Each row is a point. A path goes straight from each point to the next, and from the last back to the first. The post is the endless flat space through its rows: a point in 2 columns, a line in 3, a plane in 4, and so on, so that a path can go around it. How many times does the path go around the post? Going back the other way cancels.

Post (2 x 3):
[[-0.34  0.01  0.12]
 [ 0.04  0.33 -0.14]]
Path:
[[-0.43  0.31  0.14]
 [-0.22  0.36 -0.29]
 [-0.22 -0.02  0.00]
 [ 0.03 -0.10  0.21]
 [ 0.31  0.60 -0.03]
 [-0.34  0.49  0.14]
 [-0.04  0.18  0.13]
 [ 0.10  0.19 -0.11]
 [ 0.02  0.33 -0.48]
 [-0.25  0.54 -0.23]
 [-0.24  0.24  0.14]
 [ 0.01  0.36  0.22]]
Times around: 0

Post (5 x 6):
[[-0.22 -0.12  0.37 -0.37 -0.39  0.28]
 [-0.04 -0.49  0.20  0.02  0.13 -0.02]
 [-0.33 -0.12  0.30 -0.06  0.02 -0.06]
 [-0.19  0.13 -0.21 -0.55 -0.01  0.29]
 [ 0.59 -0.06 -0.15  0.18  0.41 -0.25]]
Path:
[[ 0.30 -0.41 -0.37  0.10  0.19  0.50]
 [-0.30 -0.31  0.02  0.05 -0.21 -0.01]
 [-0.16 -0.30  0.17 -0.18 -0.09 -0.23]
 [ 0.07  0.41  0.05 -0.13  0.28 -0.42]
 [-0.05  0.15  0.31 -0.38 -0.14  0.37]
 [-0.08 -0.51  0.20 -0.10  0.06  0.32]
 [ 0.27 -0.27  0.01  0.19 -0.12  0.18]
 [-0.11 -0.12 -0.20 -0.18 -0.03 -0.05]
 [-0.66  0.26  0.26 -0.37 -0.12 -0.29]
 [-0.20  0.62 -0.04 -0.42  0.12 -0.04]
 [ 0.24  0.05  0.24 -0.37  0.29 -0.21]
 [-0.23  0.09 -0.14 -0.09  0.46 -0.37]
 [ 0.07 -0.08 -0.22 -0.30  0.02  0.05]
 [-0.21 -0.07  0.07 -0.13 -0.22  0.17]
 [-0.33  0.16  0.24 -0.18 -0.35  0.57]
 [ 0.16 -0.07  0.07  0.03 -0.22  0.04]
 [ 0.25 -0.77 -0.22 -0.08  0.14 -0.28]
 [ 0.01 -0.07  0.25 -0.48 -0.18 -0.06]
 [ 0.12  0.00  0.15 -0.73 -0.09  0.52]
 [-0.08  0.31  0.33 -0.01 -0.06  0.04]]
Times around: 2

Post (7 x 8):
[[-0.15  0.41  0.03 -0.07  0.15  0.09  0.07  0.16]
 [ 0.77  0.01  0.15 -0.16  0.12  0.35 -0.37  0.17]
 [ 0.04 -0.03 -0.44 -0.11 -0.11 -0.39 -0.06 -0.35]
 [ 0.05 -0.18 -0.24  0.09 -0.15  0.00  0.15 -0.08]
 [ 0.52 -0.40  0.43  0.28  0.02  0.18 -0.35 -0.10]
 [ 0.00  0.18 -0.21 -0.06  0.31  0.11  0.02 -0.25]
 [-0.58  0.05 -0.64 -0.19 -0.05 -0.14 -0.14 -0.03]]
Path (25 x 8):
[[ 0.14 -0.22 -0.05  0.28  0.37  0.05 -0.12 -0.25]
 [-0.13 -0.52 -0.45 -0.19  0.39  0.13 -0.20 -0.24]
 [ 0.23 -0.10  0.29  0.00 -0.13  0.22 -0.26 -0.01]
 [-0.40 -0.42 -0.60  0.17 -0.70  0.10  0.03  0.22]
 [ 0.18 -0.41 -0.33  0.24 -0.07  0.19 -0.03  0.05]
 [ 0.45  0.24 -0.30  0.02  0.01 -0.48  0.10 -0.13]
 [-0.30  0.21 -0.22  0.08  0.04  0.43  0.18  0.32]
 [ 0.62  0.22  0.16 -0.13 -0.17 -0.12 -0.09 -0.05]
 [ 0.02 -0.06 -0.45 -0.32  0.04 -0.07  0.15 -0.45]
 [-0.11 -0.25 -0.48 -0.29 -0.46  0.00  0.16 -0.11]
 [ 0.09 -0.12 -0.17 -0.03 -0.54 -0.01 -0.59 -0.02]
 [ 0.15  0.19 -0.21  0.09 -0.08 -0.37  0.07 -0.20]
 [ 0.00 -0.05 -0.52 -0.03  0.22 -0.50  0.04 -0.22]
 [ 0.18  0.02 -0.02 -0.10  0.28 -0.34 -0.06 -0.45]
 [-0.03  0.13  0.17  0.32  0.75  0.37  0.07  0.13]
 [ 0.36  0.01 -0.37  0.01 -0.08 -0.21  0.07 -0.30]
 [-0.23  0.04 -0.06  0.02  0.04 -0.08 -0.36 -0.38]
 [ 0.09 -0.54  0.00  0.02 -0.11  0.35 -0.14 -0.28]
 [-0.22  0.31 -0.07 -0.23  0.40  0.05 -0.01 -0.03]
 [-0.14 -0.07  0.05  0.31  0.41 -0.15 -0.25 -0.03]
 [ 0.08  0.71  0.06 -0.05  0.17 -0.09 -0.06  0.14]
 [ 0.60 -0.01  0.27 -0.02  0.02  0.20 -0.21 -0.52]
 [ 0.11 -0.17  0.33 -0.12 -0.30 -0.02 -0.42  0.21]
 [-0.02  0.01 -0.16 -0.31  0.35  0.13 -0.73  0.10]
 [ 0.69 -0.10 -0.13  0.04 -0.10  0.10  0.06  0.21]]
Times around: 1
